Every row gives one point. Each copy is the shape, with its points in the same order, turned, moved and blurred by noise. Is it also mirrored, or only turned?

Shape (9 x 3):
[[-24.1  22.8 -11.6]
 [-42.0 -14.2 -10.4]
 [-16.1  -7.2  -3.2]
 [  9.3 -13.4   8.6]
 [  9.0 -18.1   3.1]
 [ -3.9  54.2 -14.0]
 [  1.0 -16.0  -9.4]
 [-20.9  11.9   8.5]
 [ 11.7 -17.1   6.9]]
Copy 1:
[[ 24.9 -20.0   0.7]
 [ -2.3 -36.9  26.4]
 [ -2.5 -10.9  13.7]
 [-12.5  16.5  11.9]
 [-17.7  12.5   9.7]
 [ 46.7  -3.7 -24.9]
 [-17.9  -1.9   3.6]
 [ 19.4  -7.0  17.0]
 [-17.5  17.1  12.1]]
Copy 1 is: mirrored
Copy 2, 9 rows:
[[ -3.7  41.2 -18.1]
 [-18.9  11.1 -39.7]
 [ -7.3   6.9 -15.7]
 [ 10.3  -3.1   2.2]
 [  4.6  -6.2   5.6]
 [ 15.1  70.4   3.6]
 [-10.9  -3.9   3.7]
 [ 14.3  21.3 -21.9]
 [ 11.4  -6.9   9.6]]
Copy 2 is: mirrored
Copy 3:
[[ -6.8  32.3   9.7]
 [ 11.8  34.4 -28.8]
 [  1.3  12.7 -16.8]
 [  3.0 -18.1 -12.5]
 [  2.4 -12.5 -20.5]
 [-23.7  25.5  38.5]
 [ -6.6  -1.0 -25.9]
 [ 12.0  18.5   7.1]
 [  4.6 -17.2 -16.4]]
Copy 3 is: mirrored

Shape, 10 rows:
[[ -2.4   1.0 -11.3   9.4]
 [ 24.3  18.2  -2.4 -13.3]
 [-24.0  -4.8 -25.6 -37.6]
 [ 17.5   8.8   1.0  -7.0]
 [ -1.7  20.9  -3.1  -2.4]
 [ 12.5 -30.7 -15.3  10.4]
 [ -7.1  -3.2  18.3  -5.2]
 [ 13.0 -26.4  -3.7   6.0]
 [ 18.2  22.6 -11.8  32.6]
 [ -3.1  18.2 -37.6  -7.2]]
Copy 1, 10 rows:
[[ -0.9  -7.6   5.4 -16.6]
 [ 37.3 -14.5  -7.6 -20.5]
 [ 25.0  28.1  38.6 -14.8]
 [ 24.4 -12.5  -8.4 -17.8]
 [ 18.6 -13.4   2.7  -1.5]
 [ -9.2   6.9  -5.7 -42.0]
 [ 13.0  12.0 -12.3   2.9]
 [ -3.8   9.5 -12.5 -34.3]
 [ -2.7 -44.2  -2.3 -14.8]
 [ 16.7 -14.6  35.9 -22.0]]
Copy 1 is: mirrored
Copy 2, 10 rows:
[[-16.3 -10.1  17.6 -11.4]
 [  2.8  -4.8  13.2  23.6]
 [-50.0 -21.3  -7.7  18.4]
 [ -2.7   0.9   9.7  10.7]
 [ -1.2 -22.2   8.2   1.9]
 [-31.9  21.2  26.2 -13.0]
 [ -6.5   2.5 -11.6 -10.2]
 [-24.2  22.8  15.8 -12.0]
 [  9.4 -14.3  40.8 -14.8]
 [-30.8 -31.4  29.3  12.2]]
Copy 2 is: mirrored
Copy 3, 10 rows:
[[ 11.3   9.4 -18.4   5.3]
 [  5.9 -18.5  -0.1  31.7]
 [ 55.0   2.9  15.4   4.6]
 [  3.9 -11.0  -0.2  21.6]
 [ 17.9 -14.9 -16.1   7.0]
 [  1.5  34.1   2.1  25.0]
 [  5.1  -8.9   3.9  -9.7]
 [  0.7  29.7  -1.1  15.7]
 [ -5.7  -3.8 -48.1  26.1]
 [ 41.0  -3.5 -21.4  26.1]]
Copy 3 is: mirrored

Shape (11 x 6):
[[ 13.3  27.7  -7.9  -7.9  25.2  14.1]
 [-26.5  20.2 -20.6   0.8  -0.2 -10.7]
 [ -5.6  33.5  28.9  22.3  12.6 -13.2]
 [-31.0  24.7   4.1 -22.5  -1.5   4.6]
 [ 20.5   8.9 -23.7   0.6 -17.2   6.2]
 [  3.7 -21.4 -24.3   9.6 -31.2  17.3]
 [ 11.5 -16.6   3.2 -33.4  28.7 -16.0]
 [  1.2  -4.5  23.3   4.4  -9.5 -21.0]
 [ 20.8  22.3  24.7  -6.9 -13.2  21.6]
 [-14.7  17.9  28.4   6.0 -32.6   7.3]
 [ -8.7   1.7  18.4 -25.5  -2.3 -15.8]]
Copy 1, 11 rows:
[[  2.2   7.3 -11.2 -18.9 -18.5 -19.7]
 [-16.2  13.6  -7.1   5.9  -9.5  26.8]
 [-11.1 -18.0 -14.5  28.8 -37.0  -6.2]
 [ 17.0   7.2  -7.7   0.1 -23.7  31.0]
 [-12.9  -5.0  24.1 -18.4   7.6  -1.5]
 [ -2.3   5.9  45.0   3.6  24.7   7.5]
 [ 24.8 -13.3 -33.2  -5.9  25.5  -7.0]
 [  3.5 -31.2  -0.7  27.0   3.5   6.6]
 [ 19.3 -23.3  21.2  -4.7 -27.0 -12.2]
 [ 10.2 -20.4  27.0  22.4 -28.4  22.6]
 [ 21.4 -21.7 -14.0   7.5  -0.9  20.5]]
Copy 1 is: mirrored
Copy 2, 11 rows:
[[-23.9 -16.1 -29.2 -16.6 -15.4 -11.6]
 [ 11.6  -3.6 -10.5 -32.8 -32.3  15.3]
 [ 15.6 -14.6 -13.8  -0.2 -34.4 -44.4]
 [ -0.8  22.2 -22.6  -8.7 -35.3   9.5]
 [  1.9 -33.9 -21.6  -8.2   6.2  21.7]
 [  9.8 -14.8  -7.7 -10.9  29.5  32.1]
 [-42.6 -13.1  19.6   2.8 -23.1   7.5]
 [ 13.7  -6.5  11.6  18.5 -20.4  -7.3]
 [ -3.3  -1.9 -39.4  21.2   0.9 -12.2]
 [ 32.3  11.2 -25.4  15.2 -13.1  -8.5]
 [ -4.5  10.1   4.4  16.5 -30.0  10.1]]
Copy 2 is: mirrored
Copy 3:
[[ -2.5  27.8  -6.9  22.2  17.4  -8.5]
 [ -4.5  -5.3  -3.8  33.0   1.0  34.1]
 [ 40.3   8.6 -31.6  15.9  -1.8   5.2]
 [-11.9  10.3 -23.9  35.2 -22.8  20.2]
 [ -5.9 -11.0  22.1  27.7   7.8 -11.4]
 [-22.4 -42.2  14.3  12.7   0.6  -6.5]
 [ -9.6  32.3  16.5 -18.1 -15.7  14.2]
 [ 22.4  -9.0  -0.2  -0.9 -24.1   5.3]
 [  4.2   5.6 -11.9  23.9 -17.2 -33.5]
 [ 11.0 -22.2 -23.9  29.7 -33.2  -8.0]
 [  3.2  12.8  -2.3   7.0 -34.8  12.8]]
Copy 3 is: only turned

Shape, 14 rows:
[[ -0.4  10.4 -26.8  15.2 -27.9  -7.0  11.7 -10.1]
 [ -2.6  18.1  22.7   4.4  17.4   2.2  15.0   1.3]
 [-21.3  18.1 -22.0 -32.9   9.2 -27.6  17.6  22.9]
 [-15.6  -5.8  23.4 -23.7 -32.7  24.2  17.1  18.7]
 [ 22.8   2.1  -5.6 -26.0 -26.5  26.3  29.4  10.6]
 [  5.8 -19.6  -8.0  10.3  20.5   3.2  16.5 -10.1]
 [  8.0  18.5 -20.5   5.9 -25.2 -22.9 -10.6 -12.2]
 [ -6.7  24.9 -21.8   7.0   3.6   8.6  -8.9 -13.6]
 [-21.0   1.7  25.6 -13.2 -22.3  26.3  16.7   9.0]
 [ 29.4  17.8 -14.3 -16.1  -8.5  16.2   2.4 -12.6]
 [ 30.1 -12.1  24.0 -27.5 -25.8   8.6 -15.4 -13.7]
 [ -3.0   4.9  -3.0  -4.8 -28.5  -6.7   2.9 -18.1]
 [ 26.7 -13.1  18.6  -1.6  21.3  11.0 -22.4  18.6]
 [-23.7  -0.3 -21.7  22.1  16.1  17.3 -19.3  19.9]]
Copy 1:
[[ 12.4 -28.0   7.6 -28.5  -5.1  -9.4   7.8 -12.3]
 [-11.5   5.7  23.5  14.7  10.1  13.8  -1.2  -7.4]
 [ 10.3  26.2  35.0 -16.5 -23.0 -19.6 -25.9 -24.2]
 [-21.3  -3.5  31.0 -21.2  -7.8  -0.9 -15.2  41.9]
 [  1.1   1.2  34.7 -22.8   6.6 -27.8  14.4  35.1]
 [-19.3   9.3  -0.3   1.3  -8.4  -6.2  32.4  -7.9]
 [ 36.4 -19.4  -2.9 -16.6  -9.0  -4.3   0.6  -8.0]
 [ 10.4 -24.8  15.9  14.4 -13.8 -12.9   5.7 -18.4]
 [-27.8 -12.1  35.7 -11.8  -5.6   7.8 -14.2  29.1]
 [ 23.2 -10.5  25.7   5.3  -4.2 -20.0  24.0  15.8]
 [ 20.0   1.5   6.5  -0.4 -15.5   7.9  13.9  56.4]
 [ 15.3 -16.8  10.7 -20.4 -18.2   7.9   7.9   6.7]
 [ -4.2  20.4 -14.7  32.3   2.8  -9.3   2.0  26.5]
 [-26.9 -15.7 -13.6  18.8 -13.0 -27.7 -12.3 -18.3]]
Copy 1 is: only turned
Copy 2:
[[-14.1  13.6  14.1  38.0  -1.7  20.9  11.4  -9.9]
 [-30.5  -3.1  -9.7   1.8  21.1  21.5 -23.9  16.1]
 [ -2.0 -21.5  -8.9  34.5  51.1  14.5  20.2  19.6]
 [ 17.8   2.4 -23.4  41.1  10.9   8.0 -44.2   9.1]
 [ 27.3  11.6   1.8  34.9   1.5  38.5 -22.8  24.8]
 [-11.3   7.5  -9.6  -8.8  -7.3  11.7   9.4  18.9]
 [-10.5  -1.1  23.7  25.3  13.6  24.1  10.9 -27.5]
 [-20.6  19.8  -8.1  12.5  21.6  36.3   9.7 -14.7]
 [  0.2   6.6 -29.5  34.9   9.7  11.9 -42.1   7.5]
 [  9.5  11.5   8.3  10.3   8.3  54.6  -5.9  -0.7]
 [ 30.8 -12.7   3.9  -1.2  -5.0  30.1 -36.3 -18.3]
 [ -4.1  -6.0  -0.3  30.7  -1.8  22.6  -5.3 -18.1]
 [ 11.2  12.0   3.7 -33.8  24.1   8.9 -25.3   5.1]
 [-15.2  41.7 -18.7   1.4  35.3  -4.4   9.3  -4.9]]
Copy 2 is: mirrored

Shape, 17 rows:
[[-19.2 -19.4  -5.3  12.8  30.9  17.4 -42.9   0.7  -7.1   2.8 -13.8]
 [-11.6  12.1 -13.7  23.7 -20.6  -2.6   4.9   7.4  29.4   0.2 -14.0]
 [  8.1  40.4  20.5  14.8 -11.0  20.0   0.4   2.7 -11.2 -12.6 -10.7]
 [ 27.8  -1.1  45.5   3.4  -7.9   5.5   4.2  18.2  -4.3  -5.4 -13.2]
 [-20.1  -6.0  -2.7  17.3  -8.8  21.2   7.8  15.9  20.4   0.7 -11.5]
 [ -1.1 -16.4  -9.9  23.2  -9.5 -21.1 -23.5  20.6  65.4  -7.2  -0.4]
 [ 11.8   1.8  -3.8 -50.8  30.5 -18.0  -3.9  16.0   1.1  -3.4 -13.5]
 [ 11.7 -20.4   9.0  14.8 -20.6  17.1 -14.4  21.6   1.7 -33.5  -3.4]
 [-21.9 -10.2   9.5  17.8 -19.2  -3.5   0.3  22.6  -6.6  -1.3  -6.6]
 [  1.1 -19.9  -2.3  16.3 -12.3   9.6   0.3  13.8  45.1 -19.3  31.9]
 [  3.4   0.1   1.3 -17.3  48.7   9.6   4.2  19.0  -5.3  -7.6 -16.2]
 [-23.1 -16.0  -9.3  17.3  35.3  -9.2  11.4 -59.3 -10.2  -1.2  30.5]
 [ 11.4 -11.2 -11.3  -8.8 -21.7  13.4   7.5  -2.2   8.0   1.8  -9.2]
 [-17.3   2.3  11.0  11.5  -6.2 -43.0  -1.8 -36.4  13.8 -20.8 -14.4]
 [-18.5 -15.4  -8.6  18.6   2.2  -5.2   5.5 -22.7 -10.6   3.0   1.0]
 [-22.3  17.0  14.1   2.4 -15.9  17.1  -4.8  -1.8  18.9  -5.2   2.2]
 [  4.2  58.4   9.2  14.1  -6.2  -5.8 -44.8  -4.7  12.0 -10.8  13.7]]
Copy 1 (17 x 11):
[[-28.8  38.7  22.2  20.0 -23.7 -19.2 -20.9   2.4  29.3  -9.5 -23.0]
 [-16.9   2.2  25.6  -4.1   5.2   1.6  22.7 -15.3  14.2  17.1  19.8]
 [-15.5  34.2   1.4  -3.8  43.8 -11.5  10.0  -5.8 -14.0  -1.0   3.1]
 [  4.4  17.3 -12.8  -7.0  17.4 -14.9  32.1  21.8  -7.6 -12.7 -21.4]
 [-11.2  15.8  18.6  20.5  -4.0 -17.0  26.3 -11.9  19.9   8.7  14.7]
 [-35.1 -16.3  11.4 -12.0 -28.6  11.4  32.3 -10.6  36.4  30.6 -10.9]
 [ -6.6  28.6 -30.7  -1.7 -20.9  30.7  -5.3  17.0  16.8 -35.2  11.4]
 [-17.2  17.4   7.8   9.8  -5.0  -8.5  39.0 -21.3  -5.1 -12.8 -28.8]
 [  2.9   6.1  13.2  -2.9  -4.1 -27.3  15.4 -19.7  10.0 -10.9   3.9]
 [-17.4  -8.9  -8.1  26.7 -17.8   5.4  33.2 -25.8   8.5  29.7 -15.6]
 [  3.7  54.6 -17.0  13.7 -12.9  12.5  -1.9  11.3  25.0 -14.8  -2.2]
 [ 15.4  20.4  17.2  27.7 -30.6   8.5 -55.8  -4.2 -23.2  35.0  -3.6]
 [-10.5   1.1  16.6  24.5   0.8  12.8  20.2   1.7  -3.9 -17.2   9.5]
 [-11.9   6.5  16.7 -35.9 -28.0   2.1 -12.3  -0.1 -27.3  20.2   9.8]
 [  7.9  11.7  28.0  11.5 -13.3  -5.1 -19.1  -9.1  -6.2   4.5   1.1]
 [-29.7  11.3  -1.5  12.0   8.0 -20.0   7.6 -10.5  -2.7  10.3  18.0]
 [-53.8  14.2 -11.7 -22.9  37.5   0.8 -19.1 -17.8   2.6  17.1 -10.6]]
Copy 1 is: only turned
Copy 2:
[[ 36.4 -25.1 -27.4  20.4  -4.1  20.0 -12.6   6.0   8.5  11.9  -1.8]
 [-21.1  15.0 -23.6   1.5  -7.6 -14.3   3.8  -9.2 -21.0  14.6  -8.4]
 [-21.7   1.3 -13.5  -3.3  31.0  -6.8 -20.0   3.4 -10.4 -15.2  29.5]
 [ 18.6  15.5   6.3   6.1  25.2 -14.6 -35.4 -10.6 -33.9 -20.0  18.3]
 [ -0.4  -0.1 -19.6 -11.2 -16.2  -2.9  -6.5  -1.3 -29.0  10.0   0.0]
 [  1.4  22.3 -17.5  23.1 -24.3 -26.4 -23.2 -31.5 -10.4  39.6 -28.0]
 [ 29.3  41.6  31.2  11.5  13.4  22.0 -16.7  22.4  12.8  17.4   4.2]
 [ 25.3  -6.2  -8.3   1.1   0.7 -40.8 -18.8  -7.0 -17.2   8.9  22.8]
 [  6.3   6.0 -12.0  15.9 -18.5  -9.0   2.3  -4.7 -28.0  -8.5  19.1]
 [  1.3  -4.8   6.7 -10.9 -30.2 -32.9 -23.1 -29.8  -6.9  19.3 -11.5]
 [ 29.0  10.4  12.1  -5.2  15.3  35.1 -17.4   5.9  -2.7  21.5  18.9]
 [ 17.1 -19.3   6.1 -10.0  -5.0  28.8  31.3 -41.5  37.6 -26.3 -18.2]
 [  9.0  11.4   5.2 -10.6   4.8 -23.1   3.0  15.1 -15.9  -1.8 -13.3]
 [  7.9  40.1 -25.0  13.4   4.2  -6.5  16.3 -36.1  19.8 -16.4  -2.7]
 [ 14.6  -7.3  -7.3   3.8  -4.7   3.9  25.0 -13.9   1.8 -16.0  -5.8]
 [-15.0   9.7 -18.9 -11.6 -12.9  -7.9 -20.1   0.6   0.1 -12.9   6.5]
 [-40.9   4.4 -17.3  31.6  18.9 -11.6 -36.7  -5.2  32.6  -2.0  12.0]]
Copy 2 is: only turned
Copy 3, 17 rows:
[[ -4.8 -25.8  12.3  19.6 -13.9 -15.3  -9.0  25.5 -14.3 -21.7   5.6]
 [ -6.2 -18.0 -24.4  10.1  31.3 -15.1  15.3 -14.5  29.6  -1.3 -12.0]
 [  7.2   0.2  14.6  -0.3  -5.2  -3.2  33.9 -18.7  20.7  27.1  10.9]
 [ -1.7  -4.9   1.2 -11.7 -23.4  21.0  25.1  -1.5  14.8  30.3 -28.7]
 [  1.2 -28.0  -6.9  14.5  16.9   2.3  -4.7 -14.5  14.2   3.3 -15.5]
 [-32.1 -29.1 -33.3   4.8   4.1 -21.6   9.0 -13.2  27.0 -36.3 -43.8]
 [ 14.6  44.7 -11.4 -16.1 -14.1   7.6 -11.1  15.1   4.8 -23.1 -18.0]
 [ 12.0 -25.2  -6.5  13.2 -15.8   4.8  30.5 -19.0  -8.3  -1.7 -32.6]
 [  7.3 -26.7   6.5  -4.8  23.8  -4.8  13.0  -1.2   0.5   7.2 -31.3]
 [-27.4 -28.8 -20.7   0.6   7.4  13.6  13.3 -41.1   4.4 -28.9 -27.6]
 [ 21.3  12.5  11.3   2.3 -16.7  22.1 -13.0  15.9  16.1 -23.0  -2.3]
 [-40.7   4.2  17.8  16.1  43.8  33.6  20.6  21.6 -19.3 -36.8  25.4]
 [  5.9  -3.4 -35.8   6.8  12.2  13.0  12.1  -6.7  -4.1   9.0  -8.0]
 [-33.4  21.6   1.9  24.8  34.5 -10.3  39.6  17.4  11.1  -5.0 -27.9]
 [-11.9 -13.1   2.8  11.4  34.6  11.8  20.5  17.3  -7.8  -9.0   0.6]
 [-16.3  -5.1   3.8   8.1  13.5 -11.1   4.7 -28.6   6.3  11.3  -7.9]
 [-23.1   9.5  11.5 -14.4  -9.9 -47.7  39.7 -25.2  18.4  -2.7  16.6]]
Copy 3 is: mirrored
Copy 4:
[[  9.4  -7.6  23.8 -24.5  18.7  39.3  32.1  19.6 -17.1 -19.5  23.4]
 [ -7.9 -19.4 -16.5  -2.3  -3.8  -0.2   8.5 -31.9 -16.9  -4.1  25.2]
 [ -6.1  23.7   5.4  13.4  -3.2  18.0 -17.8 -14.6 -18.6  26.2   9.9]
 [-14.2  21.8   2.8  25.8  37.9  -7.4 -12.0   2.9 -13.9   6.9  -6.2]
 [-11.3 -21.1  -5.1   4.3  -2.7   9.1   8.5 -17.6 -35.5 -17.7   4.4]
 [-40.9 -42.9  -2.6  -5.0  21.9 -12.5  19.5 -34.3  -7.7 -13.5  54.6]
 [ 21.0  -7.2  34.9  12.7  10.0 -30.3   1.0  22.5  13.0 -13.7  25.0]
 [-29.5 -10.2  17.5  21.5  21.0  24.0  21.6 -14.2  -5.4   9.7  -5.1]
 [-15.9  -7.2   2.5 -15.2   9.1   1.8  16.9 -19.7 -16.3 -11.3 -13.4]
 [-45.4 -50.3   4.4   7.7  10.7   7.7  -5.8  -9.1  -8.6  -5.9  15.1]
 [ 29.4 -14.2  35.0   6.5  14.1  -4.7  -2.3  29.2 -22.2   1.8  13.6]
 [ 22.5 -43.7 -17.2 -36.1   7.6  41.7 -32.2  23.4  19.7 -14.4   7.6]
 [ -2.7 -14.9 -13.3  25.2  -4.4   4.5  10.5  -0.2   8.0 -13.9   2.1]
 [ 15.1 -13.1 -10.1 -22.0  25.4   7.4 -14.7 -41.8  27.9  -8.3  24.7]
 [ 12.3 -19.8 -21.6 -23.4   5.4  24.4   0.0  -0.9  -0.9  -7.4  -3.2]
 [-17.4   0.9   6.6  -1.2  -7.8  14.0 -15.1 -20.7 -14.2 -18.1  14.5]
 [-30.7  21.8  13.3 -15.4  -7.9  10.6 -15.0 -12.3   3.6  24.0  56.7]]
Copy 4 is: mirrored
